Rows are points. The last column is the point's height on a tilted bowl or saddle (a function of degree 2), plus a little noise. Count its main directions that bend up, bend down and stay straight.

Points:
[[  0  19  18  -5]
 [ 32 -60  23  41]
 [ -9 -26 -11   1]
 [-24  17  14   3]
 [-18   6 -15   1]
 [ 10 -15  -5  14]
 [-12 -49 -22   2]
 [ 30   6 -17  31]
 [ 47 -22  -9  60]
 [  3 -17  38 -41]
 [-15   5 -37  -8]
 [-21  -2 -14  -4]
 [ 25   5  16  -5]
 [ -9  30 -17  22]
 [ 11  11  -8  14]]
Directions: 1 up, 1 down, 1 straight

Points (17 x 4):
[[ -5  -2   5  -2]
 [ 13  60  -9 -47]
 [ 14 -48  21 -60]
 [ -6  15   3   3]
 [-22  -1  -1   3]
 [  7  15  32 -11]
 [ 18  19   2   4]
 [-34   9 -32  54]
 [ 21 -26  33  -9]
 [ -3 -16  -6 -11]
 [ -7   1   9  -3]
 [-29  -3 -17  21]
 [  0  -8  -7  -2]
 [-20  13  16 -10]
 [-22  -3  30 -33]
 [-19 -25 -38  -8]
 [ 12   9  13   3]]
Directions: 1 up, 2 down, 0 straight

Points:
[[ -6  25 -17 -16 -20]
 [-33 -35 -36 -11 -14]
 [  4  -9  15  29 -24]
 [ 21  22  22 -28 -25]
 [  3 -38  16  42 -20]
 [ 10  32 -34   4   2]
 [-27   0  57  -6  12]
 [-14 -28   8  12  -9]
 [-18  60 -28  53  54]
 [-19  22 -29 -19 -31]
 [ 22  20   9  30 -20]
 [ 39  -8  56 -10 -57]
 [-27 -38  13 -23  -1]
 [-15  31   8  -8 -10]
 [-15  13   5 -10 -20]
 [-20   8  17   3 -12]
 [ 28  -5  52  16 -46]
 [ -6  36  -6  33  10]
 [ 40 -13   8 -30 -43]
 [ 14  21  -5  -6 -17]
 [ 27 -34   6 -32 -27]
 [ 20   5   6   0 -30]
 [ 16 -18  12 -14 -31]]
Directions: 2 up, 1 down, 1 straight

Points, 24 rows:
[[ 21  12   2 -50  -5]
 [ -6   3  30  29 -23]
 [  8 -23 -15 -12   7]
 [-25  18 -14 -23  -6]
 [  2  24 -19  16   8]
 [ -6  19 -20  29  16]
 [ 25  15  -5  44   6]
 [ 17 -23 -56  29  21]
 [-57 -13 -33 -37  20]
 [  7  -9  13 -17 -23]
 [-10 -11  17 -55 -25]
 [  0  -7 -13 -21  11]
 [ 48  11 -13   8 -18]
 [ 12   1 -18   2   9]
 [ -3  -8 -18  37  19]
 [ -4 -15 -17 -12  15]
 [  7   2  39  41 -27]
 [ -2  -4   6 -19 -12]
 [  9   5  24  14 -24]
 [  4   9  -1   4  -2]
 [-22  -4 -12  -6   6]
 [  9 -60  12  23 -60]
 [ -9 -12  19  28 -18]
 [ 56  13  13 -26 -37]]
Directions: 1 up, 2 down, 1 straight

Points (47 x 7):
[[ 16   5  -7 -33   2  -3 -14]
 [ 37   8   5  -2   3 -12 -12]
 [-20 -23 -21  25  -7 -12   2]
 [-12  -9   6 -31  -4   0  -7]
 [ 18  30  21  -4 -14   0 -24]
 [-38   8 -16  11   1 -23  -1]
 [-25 -49   8   1  17  -1 -12]
 [-19  -8  44  17 -60  41 -60]
 [ 22  26   9 -15  -2 -19 -18]
 [ -4 -12  18   7 -14  -4   1]
 [ 27  38  32 -19  16  -8 -48]
 [  1  -7 -15 -50  29  10 -32]
 [ -8 -34 -11 -11  -3  26 -11]
 [ 16  -5   5 -17   7  29 -19]
 [  5 -16  15  -1   5   2  -2]
 [-24  20  -3  18  20  13 -14]
 [ 10 -13 -15 -13   1 -10   1]
 [ -6   9  30   4  39  20 -32]
 [-22  38  -2 -25 -17 -51 -29]
 [ 20  -6  13  11  -4 -23   0]
 [ 14 -36  11 -25   6  10 -16]
 [ 14 -22  20  15  -7   9  -8]
 [-11  40  27  29 -28 -34 -27]
 [  9 -30  10  -6  20  26 -18]
 [-24   9 -10 -12  -7 -28  -1]
 [-13   1  -5 -16 -17  -1  -1]
 [  4 -20  -2   2  -9  13  -2]
 [ -9 -27  17   3   7  45 -26]
 [ -5 -20  -2 -18 -18  33 -17]
 [ 14  10  -8  -6  15  23 -16]
 [  7 -11   3  10  14  -3   1]
 [  0  -7 -27  16 -11 -12   4]
 [  1  11  -3  -4   4   6  -4]
 [-17 -11  32   1   6 -17  -5]
 [ -5 -18   3 -35 -40   1 -16]
 [  3  -6   8 -16   7 -32  -1]
 [-28  -1 -29  25 -26  -2  -8]
 [ 17 -14  -9 -18 -11   9  -7]
 [ 28   2 -17  -7 -17 -14  -5]
 [ -1  38 -16 -23  -4 -18 -23]
 [ 11   3  -5  19  15 -16   1]
 [-28 -32   5  18   3   8  -5]
 [ 52   7   8  -5 -25  16 -33]
 [-27  -8  -8  18 -35  -2  -4]
 [ 15  20  -9   8  10  10 -11]
 [-27 -32 -29 -14 -22   8 -12]
 [-13  17  -1 -15  23  -9 -10]]
Directions: 0 up, 6 down, 0 straight

Points (48 x 7):
[[  3 -11  -4 -41 -18  -3 -23]
 [ -7  23  43 -23  21 -34 -27]
 [ 13 -22 -12 -11  -3  23   8]
 [ 10  19  12  28 -15   0  -5]
 [ 16 -10  26 -21  -8   9  -5]
 [-25  18   1  -6  -5  11 -11]
 [ -6 -10   9 -29 -29   4 -24]
 [  9  19   5  -2  32 -16   6]
 [-17   5  -4   6  30 -23  23]
 [ 15  24 -18  -2 -14 -13   3]
 [ -9   9  29 -24 -12  -4 -27]
 [ 17   3  -2  14 -19  15  10]
 [ 11 -23 -12   7 -12 -19  14]
 [ 15  -9   0  -9   0 -21   8]
 [ -4   2 -15 -10 -16 -34  10]
 [-24  -6  -8  -9  14  13   7]
 [  5  -9  -6  -8   4   9   0]
 [ -3  -8  17 -23   2   7 -18]
 [-15 -12  22  -6  16   5  -4]
 [-24  14  -3  -8 -18  24 -10]
 [ 15  -3 -15   1 -39 -20  19]
 [ 20  22  -9 -17 -19  -8   6]
 [  0 -12 -17   4  -1  23   6]
 [-14   2   0 -22  41  13  22]
 [ -8  35  16 -14  34  17  -5]
 [  3  -2  19   9  -3   4  -5]
 [-14  18  -3   0  -5  17 -10]
 [-23  35 -28 -40  22   6  -1]
 [ 14 -12   2 -18 -10  13  -3]
 [-11  20 -16  11 -48 -10  16]
 [-22  31 -31  -4   4 -16   7]
 [ 27  -8  -8  -5  -3  -8  18]
 [-14  18   0  37  -4 -11  -5]
 [ 28  -7  -2 -18  -6   3  14]
 [-13   9  19 -13 -26 -25 -13]
 [-17   7  13  16  41  -8  18]
 [  4  11  17  22 -12  14   2]
 [ 14   8  13  39   3   1  -9]
 [ 14  15  -2  -7 -23  32   9]
 [ -9  -2  14  38 -32  -2  20]
 [-10  15   7 -29 -26  -2 -26]
 [-10 -22  -5 -31 -24  42 -28]
 [ -5   8  21  -3  -8 -34 -13]
 [-23 -14  12   9  -9 -10   6]
 [-24  16  -9 -21   3   5 -16]
 [-21 -22 -11  60 -33  36  60]
 [-31   4 -11   8  18   3  21]
 [ 32  29  29 -29   9 -16  10]]
Directions: 3 up, 1 down, 2 straight

Points:
[[-13   1   4  12 -31 -21   7]
 [ -1 -37 -20 -28 -49  -7  30]
 [-17 -44  -9  23 -20  14   2]
 [-33  -5  57 -20   8 -22  46]
 [-15  34  19  11 -33  29   5]
 [ -3   5  43  29 -32  24  10]
 [ -8  24  19  -9 -20   4   6]
 [-55 -26  24   4  31 -14  41]
 [ 17  35  -4 -11 -27  -7  16]
 [  6   9   0   0  -4   2   0]
 [ 21  33  49  16  32  -2  39]
 [-33  -9  10  33   6  48   4]
 [ -2  16  -4  -1 -10   5  -3]
 [ 16   5  18  17 -35 -25  21]
 [ 43 -33  -7 -31 -49  42  60]
 [ 14 -22  16   3 -19   1  14]
 [  3  26   0   0   6   2   2]
 [ -5 -29   0  -5  -2   5   7]
 [ -5  29 -15  20  12   7   2]
 [ 22  25  -1 -52  -1 -36  50]
 [  1 -14  10  -1 -42   5   9]
 [ 47   0 -21 -11   8 -46  48]
 [  0   6  49   7 -19  12  17]
 [ 17  16 -16 -43   7  10  23]
 [-22  42  22 -45 -26 -13  34]
 [ -3  -4  -6  14 -33  25  -7]
 [ 17  26 -12  -2  27   1  15]
 [ 37  12  -7  -7  23 -21  30]
 [ 16 -22   1  60 -14  27   3]
 [ 25  23  -4  -6  10  17  14]
 [-46   8 -56 -11  29 -10  32]
 [ 22  28   7  -7  15 -11  19]
 [ -7   2 -19 -23 -15   4   1]
 [-20 -13   1  10  19  26   3]
 [ 27  -2  14 -19 -14  10  24]
 [  7 -53 -40   2 -16  19  13]
 [-42 -30  -7   4  14  19  11]
 [  7  20  26  -7  36   2  25]
 [ -1 -56  -4  20 -15 -24  30]
 [ -2  10  10 -14   6  14   5]]
Directions: 6 up, 0 down, 0 straight
